Each row of a before or after table is a point. The points were changed in one or more steps. Then noise was added and the rows were shuffled. The steps act on how far a point lies along the listed directions, d1 being the first. What was done? A step turns or swaps two directions, mirrors them in a line or flattens them onto one, adds a multiple of one to another, or multiplies one. Angles are multiples of 10 degrees, from the lower direction toward the higher: turns from -170 to 170, lines from 10 to 170 but not 90. Use the fewest steps. Two steps may share a direction if one is a turn and the other turns, adds or multiplies; they go together, in the order done. Otherwise the lowest direction goes first.

Directions:
(1): [-22.7, 12.8]
(2): [-12.8, -22.7]
Before:
[[-0.8, -6.2],
[-6.1, -4.2],
[-0.6, 3.4],
[-5.6, -4.3],
[-6.6, -1.6],
[1.6, -0.2],
[2.9, 2.8],
[2.4, -1.5],
[-6.7, -1.1],
[6.1, 7.0],
[-10.3, 1.4],
[-2.7, -1.1],
[-3.1, -1.3],
[0.9, -5.4]]
After:
[[-6.9, 6.1],
[6.6, -0.9],
[2.0, -6.5],
[-2.8, 3.2],
[4.4, -5.9],
[1.3, -3.4],
[5.2, 1.1],
[-1.6, -10.3],
[1.4, -6.8],
[1.4, 2.8],
[-3.4, -0.8],
[1.4, -2.9],
[4.2, -6.1],
[0.3, 1.2]]
Steps: turn d1 and d2 by 90 degrees

Directions:
(1): [-14.0, 15.6, 0.7, -22.9, -6.9, 30.2, 12.5, -25.4]
(2): [-6.9, -12.5, 36.6, -8.1, 6.6, -21.7, -2.8, -24.3]
(3): [0.8, -8.3, 32.5, 5.5, -0.4, 25.0, 14.3, 27.2]
(4): [3.8, -30.5, -15.0, -2.6, 32.6, 8.8, 18.4, -8.3]
Before:
[[-3.9, 8.5, -5.7, -6.2, -5.5, 3.5, -1.4, -4.1],
[0.3, 0.6, -2.0, 1.8, -1.2, 0.2, -1.6, 3.0],
[1.6, -2.5, 0.3, 0.0, 4.5, 1.3, 1.6, -0.9],
[-0.3, -1.0, -8.8, -2.0, 3.3, -2.0, 0.9, -5.7],
[-1.7, -0.8, 2.8, -2.4, -0.5, -0.3, -0.4, -7.6],
[5.1, 4.3, -4.7, 3.8, -1.8, -2.5, -5.2, 4.7],
[3.4, 5.5, -4.0, 5.7, -4.6, -6.9, -6.9, 9.8],
[1.6, -6.3, -9.2, 2.9, 8.7, -8.1, -2.5, -4.1],
[3.5, 3.6, -9.1, 4.5, -2.4, -4.1, -9.3, 8.1]]
After:
[[3.7, 2.5, -18.4, 3.1, 1.2, -9.1, -10.4, 1.1],
[-0.3, 1.6, -20.7, -3.5, 3.9, -11.0, -4.2, -15.3],
[1.5, -2.8, 1.4, 0.0, 3.9, 2.1, 1.6, 0.0],
[5.2, 3.5, -9.5, 3.0, 0.2, -5.1, -6.4, 1.5],
[-4.2, 9.4, -13.7, -7.7, -4.0, -2.4, -4.1, -10.2],
[1.3, -2.3, -23.1, 0.5, 8.5, -18.3, -9.2, -15.1],
[-1.7, 1.5, 0.6, -2.9, -2.1, -2.9, -2.9, -10.1],
[3.7, 3.9, -8.5, 4.2, -2.4, -9.2, -7.0, 6.4],
[0.2, -0.4, -2.2, 2.0, 0.2, 0.0, -1.0, 2.8]]
Steps: add -0.5 times d2 to d4; multiply d3 by 3
